Rows are points. Any point is a mix of the corners, with weights that add up to 1. It lies inside the corners' shape when no weight is negative. Is each point inside? If not, which corners have a negative weight?

Corners:
(1): [ 34  39 -40]
(2): [-57   9   5]
(3): [ 43 -39  18]
(4): [ 7 35 41]
Points:
[30 11 -6] -> inside
[ 31  20 -20] -> inside
[ 34 -23  17] -> inside
[ 23  29 -24] -> inside
[ 60  13 -17] -> outside (2)
[ 31 -18  20] -> inside
[ 53 -12  21] -> outside (2)
[-20   0  20] -> outside (1)
[ 31  26 -26] -> inside

Corners:
(1): [ 22 -37 -18  -5  39   1  51  45]
(2): [-28 -37 -16  16  45  -4 -19 -26]
(3): [ -2 -27 -42  29 -17 -28  14 -25]
(4): [ -2   5 -31 -36 -24 -21  -3  22]
(5): [ 24  23 -14  19  -6  26 -31  46]
(6): [-32   4   3  -3  46 -49 -15  48]
(7): [ -4  21  27  60  58  17 -31 -32]
(8): [-42  14 -55   5 -34  37  51   2]
(9): [-20 -24  27  46  34  20  37  10]
Points:
[-17  -7   0  20  37 -11  -2  17] -> outside (4)
[-28   4   3  48  36  13 -12 -12] -> outside (1, 4)
[-32  -2 -34  -7   3 -17 -10 -12] -> outside (1, 5, 9)
[-21 -24  -6  29  46  -2  15  -6] -> outside (4, 5)
[-19 -14  -4  27  15  12  27   6] -> inside
[ -2   4 -26   1   9  -5  -6  21] -> outside (9)

Corners:
(1): [ 11 -10  21 -18   2 -44   6 -38  28  39  -1 -14 -28 -21]
(2): [ 21 -31   3  22 -11  -9  16  21   2   8 -46   8 -27  36]
(3): [ 28 -32  -6   7  27   7 -29 -27 -28 -24  17  17  -8 -24]
(4): [-27 -20  15  -3  53  18  21 -26   3  25  37 -37  19 -11]
(5): [-11  15  21  42 -23 -12  15  14   9  27  -9  25 -12  21]
(6): [-17 -22   0  36 -14  -9 -34  29  35  32 -33  14   4  25]
(7): [  4 -21  20   0  60  16  -2  -9 -38  -2  14 -18 -28  32]
(8): [-20  23  10 -18  54   8  17  16  17 -29  -8  26   0 -11]
(9): [-25 -17 -24   3  36 -26 -36   7 -43  24  16   9  34   5]
(10): [  9 -39  29   3 -18  32   3  -1 -40  27   1  38  29  42]
(11): [  3   7 -25  34  23   2 -35 -27  10  -9  14  -8  19  32]
(12): [-10  28  12  28 -21   9   3 -27  12   7 -31 -19  42 -21]
(13): [ 25  28 -38  -4  31  15  -2  13   7 -13  -4 -14 -36  16]
(14): [ 28 -21  28  22  16  -1 -43  15 -45  -8   6  21  38   9]
(15): [-44 -10  28   5 -26  -2  -2 -11   8   0  29  11  23  11]
Points:
[ -2  -6   0  11  12   1  -8   2 -12  12   2   9   6  15] -> inside
[ -5 -14  13  15   5   2  -8  -9  -6  11   2   9  13  15] -> outside (13)
[  3  -6   6  15  -2  -5 -10   6  -1   4 -12  13  -2  16] -> outside (4)
[  9 -16  14  11   5  10 -10   1 -21   8   0  14  16  18] -> inside

Corners:
(1): [ -1  60 -14 -10  19  -1   8  23   7  -6 -17  -5   4 -17 -44  24  -1 -28
  14  -1]
(2): [  8   0  -3  -2 -36  -4  -4  20  49   3   8  20 -22 -10  -3 -22  12   5
 -29   7]
(3): [ 19 -16  23   2  -5  40 -12   6 -11 -29  27  35  -2  43  25 -20  15  12
  -8  23]
(4): [ 16  -6  17 -16 -34   0   7   1 -10 -30   9  15  11  31  -2 -34  19  24
   1  -9]
(5): [  0   0   5   1  16 -41 -11 -16  -8   0   2  -3  -4 -18 -31  22  13 -34
  -8   0]
(6): [ 12  -4   0  -7 -27  16 -13  19 -20   2  -8  20   3   0  15  -7  30  -1
   7   6]
(7): [ -7 -29   1 -24 -26  13  10  20   4 -14   6  22 -19  27  14 -20  18 -11
  -6  -1]
(8): [  7  24  14   1  28 -32  24  13   7  42 -13 -16   4 -11 -38  -8  12 -16
   4  -4]
(9): [  4  29   9 -24  13 -22 -21   6   0   7 -14 -12 -13 -13 -17  17  -9  -4
  -2  -2]
(10): [ -1  -6   3  17 -34  28   8 -17 -16 -15   6  15  -7  41  11  -7  24  12
  -2 -35]
(11): [ -1 -13 -28  -2 -20 -14  -9  36  21  16  16  22  -5  18 -16 -10   1  10
 -16 -20]
(12): [ 12 -22  13  -5 -28  32   6  -2  10  -1  -8  22  13  19   4 -13 -20  -5
 -31  12]
(13): [ -9  14  10  12  15 -23  -2  28  14  13 -32 -25   4 -24 -21  29   6  10
   7 -22]
(14): [-26  36   1  -6   0 -23  -1  17   7  11 -10 -19  14 -10 -23   7  10 -19
  -6  22]
(15): [ 12 -13  -7 -16 -20  21  32  10 -18   2   8  25  -5 -13   1   4   6  22
 -17 -14]
(16): [  3 -10  12   6 -44  12  14  -4  -9 -17  -1  30   8   5  21  -9  -7   0
  30  22]
(17): [ 17   5  -6 -21  -9 -26  -1  16   1  30 -19 -36 -14  -6 -39  20  12   7
  -6  23]
(18): [ -6   8 -21   7  25 -26  -9   8   0  13 -14 -39   0 -18 -41   1  -5   0
  -1  -2]
(19): [  0  17 -11 -13  13  -9 -13  -8  26  13  -9 -33   4 -28 -28  26  11   3
  13   5]
(20): [  4  -1  -8  -1 -17   4  14 -30 -17 -23  -8  42  15  27  34  -2  24  10
 -22   9]
(21): [ 16  19 -10  -1  20 -45   7   6  33  17   3 -39   4  -7  -5  24  -2 -21
  -5 -19]
Points:
[  2   5  -7  -6  -4  -8  -3   8  13   8  -1  -4   0  -3 -16   5   8   2
  -2  -3] -> inside
[  4 -11  17  -4 -23  -1  -3 -11  -2 -20  -3  10   1  21  14  -8   1   3
 -13   9] -> outside (1, 6, 8, 11, 15, 19)
[  4   7   0  -2  -1 -11   3  12   9   8  -4  -1   0   0 -12   2   7  -1
  -5  -5] -> inside
[  3   2   2  -2 -13   3   2   3   0  -6  -1  11   3   7   1  -4  11   1
  -3  -4] -> outside (17)
[  5   2  -2  -6 -11  -3   0   5  -1   1  -3   2  -2   3  -8  -2   8  -1
  -3   2] -> outside (13)
[  2   5  -1  -1  -5  -4   2   7   5   3  -5  -3  -1  -1 -10   5   9   3
  -2  -7] -> inside
